Each row of a before or after table is a point. One or more steps were done to the points. Then noise was added and the rows were shuffled. The steps act on how far a point lies along the listed directions, d1 being the first. Name the steps. A step turns or swaps two directions, mirrors them in a line or flattens them onto one, adds a multiple of one to another, or multiplies one. Angles are multiples of 10 degrees, from the lower direction toward the higher: turns from -170 to 170, lines from 10 to 170 but not 90. Use the fewest steps. Two steps may share a direction if one is a turn and the other turns, adds or multiplies; they go together, in the order done. Otherwise the lowest direction goes first.

Directions:
(1): [-0.24 -0.28  0.33]
(2): [ 0.42 -0.05  0.26]
(3): [ 0.11 -0.41 -0.26]
Before, 9 rows:
[[ 0.67  0.09 -0.07]
 [ 0.09  0.00  0.02]
 [-0.46  0.20  0.18]
 [ 0.15  0.30  0.12]
 [ 0.26  0.24  0.05]
 [ 0.09 -0.39 -0.07]
 [ 0.10 -0.31  0.14]
 [ 0.02 -0.31 -0.13]
 [ 0.27 -0.17  0.32]]
After (9 x 3):
[[-0.43 -0.23 -0.11]
 [-0.44 -0.15  0.18]
 [-0.25 -0.21 -0.16]
 [-0.45  0.13  0.28]
 [ 0.17 -0.40  0.49]
 [ 0.01  0.80 -0.55]
 [ 0.24  0.42  0.03]
 [-0.05  0.08 -0.03]
 [ 0.18  0.52 -0.18]]
Steps: multiply d1 by 2; mirror d2 and d3 in the line at 120 degrees

Directions:
(1): [ 0.29  0.02 -0.38  0.31  0.26  0.33]
(2): [ 0.56 -0.28  0.20 -0.12  0.11 -0.20]
(3): [-0.26 -0.21  0.34  0.10  0.50  0.14]
(4): [-0.08  0.01 -0.35 -0.52  0.32 -0.09]
(5): [ 0.15  0.20  0.25 -0.32 -0.08  0.51]
Before:
[[-0.57  0.13  0.20 -0.32  0.02  0.27]
 [ 0.00 -0.64  0.07 -0.32  0.85 -0.01]
 [ 0.05 -0.01 -0.16  0.02 -0.21 -0.31]
 [ 0.16 -0.28 -0.38  0.08 -0.05 -0.25]
 [ 0.10 -0.05  0.48  0.06 -0.05  0.08]
 [-0.39 -0.20  0.71  0.23  0.19  0.18]
 [ 0.32 -0.12 -0.15  0.60  0.09  0.20]
 [ 0.10  0.19 -0.19  0.01 -0.19  0.37]
 [-0.10  0.00  0.02  0.12 -0.17 -0.35]
 [-0.07  0.17 -0.05 -0.11 -0.33 -0.15]
 [ 0.76 -0.03  0.56  0.70 -0.01  0.13]
 [ 0.31 -0.44  0.57  0.14  0.01 -0.61]]
After, 12 rows:
[[ 0.00  0.00 -0.01  0.21  0.24  0.23]
 [ 0.04 -0.01 -0.02  0.43  0.03  0.00]
 [ 0.31  0.35 -0.12 -0.05 -0.71  0.08]
 [-0.16 -0.44  0.01  0.21  0.07 -0.19]
 [ 0.29  0.16  0.13 -0.07 -0.26  0.19]
 [ 0.42 -0.01  0.05  0.37 -0.21 -0.09]
 [ 0.33  0.23  0.85  0.12 -0.43  0.21]
 [ 0.15 -0.20 -0.51 -0.45 -0.44 -0.55]
 [ 0.11  0.19 -0.39 -0.25 -0.15  0.15]
 [-0.18  0.03  0.28 -0.15  0.15  0.28]
 [-0.05 -0.13  0.00  0.31  0.22 -0.07]
 [-0.17 -0.09  0.50  0.10 -0.29 -0.07]]
Steps: multiply d1 by 0.7; turn d1 and d3 by 160 degrees; multiply d2 by 0.4; turn d4 and d5 by -30 degrees

Directions:
(1): [ 0.14 -0.33  0.33  0.06  0.12  0.09  0.54  0.30 -0.34]
(2): [ 0.04 -0.31  0.21  0.02 -0.31  0.17  0.14 -0.68  0.09]
(3): [-0.10  0.37  0.02 -0.04 -0.04  0.61 -0.09 -0.09 -0.47]
(4): [-0.34 -0.01  0.02 -0.18 -0.45  0.29  0.19  0.36  0.39]
Before, 9 rows:
[[-0.02 -0.14 -0.05 -0.01 -0.01  0.16 -0.16 -0.48 -0.06]
 [-0.44  0.15  0.10 -0.18 -0.29  0.00  0.21  0.66  0.48]
 [-0.04  0.20 -0.16 -0.06 -0.23  0.12 -0.54 -0.74  0.27]
 [ 0.11 -0.28  0.17 -0.15 -0.34  0.12  0.17 -0.14  0.09]
 [ 0.25 -0.16  0.07  0.14 -0.13 -0.11  0.06 -1.00  0.05]
 [-0.18  0.15  0.18  0.11 -0.31  0.73 -0.05 -0.80 -0.10]
 [-0.03 -0.09 -0.01  0.03  0.06 -0.38  0.15  0.53  0.25]
 [-0.04 -0.33  0.01  0.10  0.33 -0.48  0.13  0.51 -0.16]
 [-0.20  0.24 -0.10 -0.23 -0.14  0.39 -0.05  0.60 -0.05]]
After (9 x 9):
[[-0.06  0.24 -0.01 -0.17 -0.09  0.59 -0.12 -0.11 -0.45]
 [ 0.03 -0.17  0.02 -0.03 -0.24 -0.14 -0.12 -0.33  0.42]
 [-0.13 -0.35  0.28  0.12 -0.43  0.18  0.23 -0.76  0.50]
 [-0.13  0.05 -0.12  0.06  0.37 -0.21 -0.16  0.46 -0.39]
 [ 0.07 -0.40  0.00  0.04 -0.21 -0.57  0.23 -0.20  0.71]
 [ 0.00 -0.21  0.06 -0.21 -0.35  0.05  0.12  0.14  0.28]
 [-0.41  0.61  0.10 -0.16 -0.18  0.51  0.04  0.42 -0.19]
 [-0.04 -0.34 -0.03 -0.03 -0.09 -0.09  0.03 -0.23  0.24]
 [-0.10  0.36 -0.07 -0.01  0.13  0.01 -0.07  0.52 -0.18]]
Steps: multiply d1 by 0.4; turn d2 and d3 by -60 degrees; turn d3 and d4 by -40 degrees

Directions:
(1): [-0.16 -0.23 -0.25 -0.57 -0.05  0.11 -0.13 -0.01  0.57  0.13 -0.01  0.41]
(2): [-0.07  0.10 -0.13  0.05 -0.13  0.15  0.14 -0.24  0.41 -0.56 -0.46 -0.39]
(3): [ 0.36 -0.75  0.00 -0.02  0.25  0.01  0.22 -0.31 -0.12 -0.27  0.13  0.03]
Before:
[[-0.19  0.61  0.10  0.38 -0.22 -0.08 -0.17  0.05 -0.19 -0.08 -0.18 -0.50]
 [-0.01 -0.36 -0.04 -0.53 -0.01  0.11 -0.18  0.45  0.22  0.53  0.19  0.67]
 [-0.03 -0.40 -0.24 -0.26  0.03  0.28  0.21 -0.37  0.44 -0.54 -0.30 -0.23]
 [-0.14 -0.02 -0.16 -0.31 -0.01  0.08 -0.42  0.58 -0.29  0.97  0.77  0.52]
 [-0.04  0.65  0.25  0.36 -0.13 -0.14 -0.09  0.34 -0.36  0.19  0.04 -0.25]
 [ 0.11  0.23  0.05  0.15 -0.02  0.08  0.00 -0.32 -0.24 -0.17 -0.05 -0.11]
 [-0.04  0.62 -0.08  0.32 -0.06 -0.13 -0.10  0.55 -0.30  0.55  0.35  0.22]
 [ 0.08  0.22  0.11  0.50 -0.22  0.02  0.31 -0.09 -0.10 -0.29 -0.11 -0.45]
 [-0.17  0.16  0.24  0.20  0.00 -0.22 -0.28  0.18 -0.44  0.62  0.30  0.19]
 [-0.45  0.97  0.02  0.18 -0.29 -0.02 -0.12  0.32  0.07  0.35 -0.17 -0.10]
 [-0.16  0.35  0.25 -0.07 -0.23 -0.09 -0.42  0.49 -0.12  0.93  0.25  0.39]
 [-0.10 -0.09 -0.24  0.13 -0.05  0.02  0.29 -0.25  0.26 -0.18 -0.33 -0.14]
 [-0.08  0.45  0.19  0.00 -0.10 -0.08  0.06  0.00 -0.07 -0.10  0.01 -0.12]
 [-0.05  0.29 -0.08  0.14 -0.11  0.10 -0.11 -0.03  0.24 -0.11 -0.19 -0.47]]
After:
[[-0.14 -0.23 -0.26 -0.41 -0.06  0.23 -0.27  0.26  0.17  0.40  0.40  0.24]
 [-0.42  0.72 -0.05 -0.04 -0.29 -0.05 -0.40  0.19  0.10  0.23 -0.13 -0.20]
 [-0.28  0.71 -0.28 -0.05 -0.25  0.07 -0.15  0.49  0.32  0.49  0.07  0.35]
 [ 0.23 -0.74 -0.05 -0.45  0.04  0.25  0.03  0.10  0.20  0.13  0.04  0.43]
 [-0.19  0.52  0.17 -0.19 -0.18 -0.08  0.00  0.09  0.13  0.03 -0.02  0.09]
 [-0.17  0.27 -0.13 -0.08 -0.09  0.14 -0.19  0.07  0.25  0.07 -0.09 -0.26]
 [-0.05  0.48  0.09  0.35 -0.28  0.03  0.18  0.12 -0.06  0.09 -0.05 -0.33]
 [-0.36  0.29  0.07  0.02 -0.16 -0.10 -0.27  0.13  0.01  0.40  0.03  0.22]
 [ 0.21 -0.56 -0.02  0.02  0.14  0.14  0.23 -0.29 -0.06 -0.43 -0.04 -0.28]
 [-0.29  0.79  0.04 -0.05 -0.35 -0.02 -0.30  0.40  0.16  0.38 -0.08 -0.06]
 [ 0.01  0.37  0.01  0.15 -0.05  0.02 -0.07 -0.24 -0.22 -0.03 -0.03 -0.06]
 [-0.62  0.78 -0.20 -0.42 -0.40  0.18 -0.25  0.39  0.70  0.47 -0.24  0.31]
 [-0.29  0.17  0.12 -0.40 -0.31  0.01 -0.38  0.33  0.47  0.71  0.07  0.36]
 [-0.13 -0.19 -0.09  0.17  0.04 -0.02  0.26 -0.18  0.00 -0.05 -0.20 -0.05]]
Steps: multiply d3 by 1.3; turn d1 and d3 by 40 degrees; multiply d2 by 0.4

Directions:
(1): [ 0.13  0.06  0.50  0.37  0.34  0.20 -0.21 -0.12  0.06 -0.11  0.20 -0.24
  0.48 -0.04 -0.07  0.49  0.06 -0.55]
(2): [ 0.11 -0.51  0.30  0.09 -0.23 -0.44  0.24 -0.09 -0.04  0.41 -0.18 -0.30
  0.01  0.25 -0.11  0.50 -0.33  0.32]
(3): [-0.01 -0.25 -0.25  0.22 -0.23  0.27 -0.32 -0.10  0.25  0.11 -0.45  0.44
  0.13 -0.29 -0.18  0.00 -0.64 -0.27]
(4): [ 0.26 -0.08 -0.11  0.34 -0.52  0.28 -0.08 -0.03 -0.47  0.30 -0.10 -0.12
  0.32  0.34  0.47 -0.30  0.24 -0.15]
(5): [-0.51  0.49  0.27 -0.11 -0.09  0.34  0.13  0.02 -0.02  0.38  0.06 -0.48
 -0.16  0.04  0.07 -0.19 -0.55 -0.12]
Before, 11 rows:
[[-0.42  0.47  0.00 -0.05 -0.12  0.26 -0.01  0.13  0.25  0.14 -0.10 -0.22
  -0.19  0.04 -0.07 -0.42 -0.09 -0.18]
 [-0.42  0.11  0.24  0.05  0.30  0.10 -0.29 -0.14  0.32 -0.17 -0.01  0.18
   0.07 -0.33 -0.39  0.49 -0.60 -0.48]
 [-0.22  0.61  0.11 -0.26  0.23  0.37  0.06  0.27 -0.01 -0.02  0.17 -0.20
  -0.34 -0.02  0.17 -0.48 -0.07 -0.30]
 [-0.28  0.46  0.42 -0.17  0.41  0.09  0.02  0.03 -0.02 -0.12  0.38 -0.41
   0.01  0.08  0.10  0.00  0.36 -0.17]
 [ 0.06 -0.21  0.04  0.02  0.22  0.02 -0.20 -0.15  0.41  0.09 -0.15  0.44
  -0.06 -0.36 -0.31  0.29 -0.55 -0.22]
 [-0.19 -0.14  0.19 -0.39 -0.36 -0.40  0.21  0.06  0.07  0.55 -0.28 -0.24
  -0.58  0.05 -0.13  0.03 -0.75  0.70]
 [ 0.03 -0.10 -0.12 -0.09  0.38  0.01 -0.17 -0.23  0.45 -0.57 -0.12  0.31
   0.03 -0.22 -0.39  0.31 -0.17 -0.28]
 [-0.06 -0.09  0.13  0.01  0.35  0.05 -0.18  0.12  0.55 -0.29 -0.25  0.42
   0.10 -0.25 -0.43  0.17 -0.31 -0.10]
 [-0.46  0.66  0.35 -0.08  0.32  0.37 -0.08  0.05  0.19 -0.02  0.56 -0.33
   0.10  0.01  0.06 -0.07  0.14 -0.19]
 [ 0.06 -0.69 -0.15  0.36 -0.42 -0.25  0.02 -0.03  0.04  0.49 -0.42  0.30
  -0.06  0.04 -0.19  0.38 -0.87  0.24]
 [-0.32 -0.22 -0.06 -0.12 -0.41 -0.13  0.08 -0.04  0.09  0.32 -0.23 -0.02
  -0.20 -0.14 -0.06 -0.09 -0.85  0.09]]
After, 11 rows:
[[-0.08  0.51  0.65  0.23  0.43  0.51 -0.53 -0.06  0.23 -0.11  0.24 -0.24
   0.30 -0.34 -0.10  0.28 -0.29 -0.70]
 [ 0.05 -0.32  0.24 -0.24  0.27 -0.59  0.16  0.01  0.14 -0.15  0.05 -0.07
  -0.12  0.11 -0.17  0.40  0.36  0.38]
 [-0.08 -0.24 -0.10  0.00 -0.11  0.05 -0.11  0.14  0.37  0.09 -0.49  0.43
  -0.03 -0.12 -0.29 -0.05 -0.60  0.09]
 [-0.02  0.00  0.20  0.35 -0.01  0.31 -0.36 -0.13  0.07 -0.09  0.06  0.01
   0.46 -0.24  0.03  0.12 -0.35 -0.72]
 [-0.31  0.30  0.14  0.56 -0.21  0.68 -0.25 -0.03 -0.13  0.46 -0.01 -0.08
   0.23 -0.03  0.15 -0.07 -0.78 -0.61]
 [ 0.30 -0.26  0.04  0.31  0.06 -0.16 -0.21  0.03  0.27 -0.23 -0.13  0.12
   0.27  0.07 -0.22  0.20  0.47 -0.22]
 [-0.12 -0.57 -0.04  0.13 -0.24 -0.26 -0.17 -0.14  0.16  0.12 -0.41  0.38
   0.04 -0.11 -0.33  0.53 -0.67 -0.04]
 [ 0.04 -0.21 -0.08  0.08 -0.14  0.16 -0.18 -0.15  0.24  0.36 -0.29  0.43
  -0.08 -0.25 -0.13  0.08 -0.69 -0.16]
 [ 0.58 -0.40  0.04  0.04  0.35 -0.33 -0.06  0.13  0.07 -0.39  0.00  0.27
   0.01  0.05 -0.08  0.29  0.45 -0.09]
 [-0.10 -0.23 -0.39 -0.21 -0.17 -0.05  0.04 -0.20  0.30 -0.12 -0.48  0.32
  -0.24 -0.05 -0.24 -0.05 -0.59  0.09]
 [ 0.22 -0.50  0.10  0.01  0.17 -0.54  0.00 -0.03  0.29 -0.12  0.22  0.18
   0.12  0.11 -0.21  0.57  0.38  0.45]]
Steps: turn d2 and d5 by 120 degrees; turn d1 and d2 by 110 degrees; turn d3 and d4 by 30 degrees
